Every row gives one point. The points of each table are mixes of a few directions, plus a little noise. How many directions does each table use, and how many do they share? Where both have some left over, give the other angles between the two spaces (their principal angles), to ten degrees, smallest first.
In the rows, zero is written as 128.

First:
[[ 94 112]
 [168 147]
 [115 122]
 [193 158]
 [ 71 101]]
Second (5 x 2):
[[125 140]
 [134 108]
 [133 108]
 [144  70]
 [105 215]]
Directions: first 1, second 1, shared 0; angles 80

First, 7 rows:
[[126 135 136 129 123 130]
 [136  96  88 124 150 118]
 [136  96  88 124 150 117]
 [136  98  91 124 149 118]
 [103 226 249 140  60 160]
 [132 111 107 126 140 122]
 [126 134 135 129 124 130]]
Second (7 x 6):
[[146 125  96  60 151 146]
 [109 124 165 199 144  97]
 [119 142 159 146 132 123]
 [126 128 137 132 150 121]
 [137 152 140  70 154 147]
 [145 120  70  89  51 160]
 [115 106 128 199 113 102]]
Directions: first 1, second 3, shared 1

First:
[[108  96 122 172 117 109 113 135 136 121 118]
 [103 155 124  99 126 108 128 135 124  96 118]
 [131 190 197 105 183 133 151 103 118 105 169]
 [ 84 177 174  83 174 172 148 132 121 132 101]
 [111 128 129 120  91 172 165 183 122 137 125]
 [145 104  96 155  82 129 114 117 142 138 100]
 [175  76  89 143 152  78  91 104 126 148 167]
 [166  98  94 147  98 123 113 114 136 147 126]]
Second:
[[132 122 114  89 128 113 114 130 136 135 142]
 [ 75 118  89 126 104  94 132 114 139 115 104]
 [207 138 173 102 162 166 112 150 118 153 174]
 [ 90 118  94 113 110  98 126 118 139 121 115]
 [193 144 184 149 158 179 130 145 110 142 152]
 [110 118 100  94 118 101 118 124 140 129 130]
 [100 145 161 249 121 165 172 117 105 101  76]
 [ 66 114  78 117 100  84 130 112 144 114 102]
 [ 90 127 116 164 112 120 143 117 127 113  98]
 [162 135 153 128 144 150 125 137 121 137 144]
 [183 129 146  79 150 140 106 144 129 150 170]]
Directions: first 6, second 2, shared 0; angles 30, 30

First, 9 rows:
[[159 126 165  57 127 175 130 122  56 106 149  97 128 196 174 171 130 115]
 [ 95 125  83 137 103 102 132 133 143 136 134 126  99  93 128 119 112 130]
 [155  91 105 123 105 138 165 152 156 154 130 132  51 136 137 125 119 117]
 [ 99 108  73 165 112 102 132 140 186 161 117 149  70  88 101 108 110 120]
 [179 170 193 138 143 122 145 125  84  78 127 121 232 127 124 109 155 162]
 [130 185 153 142 158 127  85 108  57  75 105 138 189 153  58 148 103 104]
 [112  98 123 144 152 143 108 125 188 172 113 149  98 135 120 127 138 114]
 [207 118 199 119 131 143 185 142 138 121 142 114 186 134 183  98 185 177]
 [ 16 132  56 128 119 101  69 105 144 149 134 125 100  90 125 145 100 112]]
Second:
[[ 95 126 169  64  41 129  93 171 123 163   7 148 100 119 108  99  46 152]
 [123  85 132 143 152 102 126  89 145 108 177 121 118 121 145 139 148  94]
 [138 150 126 155 154 118 108 159 144 134 126 177 124 201 145 147 158 132]
 [117 146 157  99  66 134  95 138 100 113  31  99  85 136  79  99  72 155]
 [167 154  86 219 167 150 130 129 141 112 185 140 130 195 146 114 148 122]
 [129 134 127 122 169 133 152 112 100 120 158 126 129 124  98 138 166 147]
 [131 102 102 146 168 141 171 109 138 149 211 144 158  93 150 123 145 114]
 [125 128 126  77 106 115 152 116 134 124 129  68 181  34 152 164 140 109]]
Directions: first 5, second 6, shared 0; angles 50, 50, 60, 70, 90
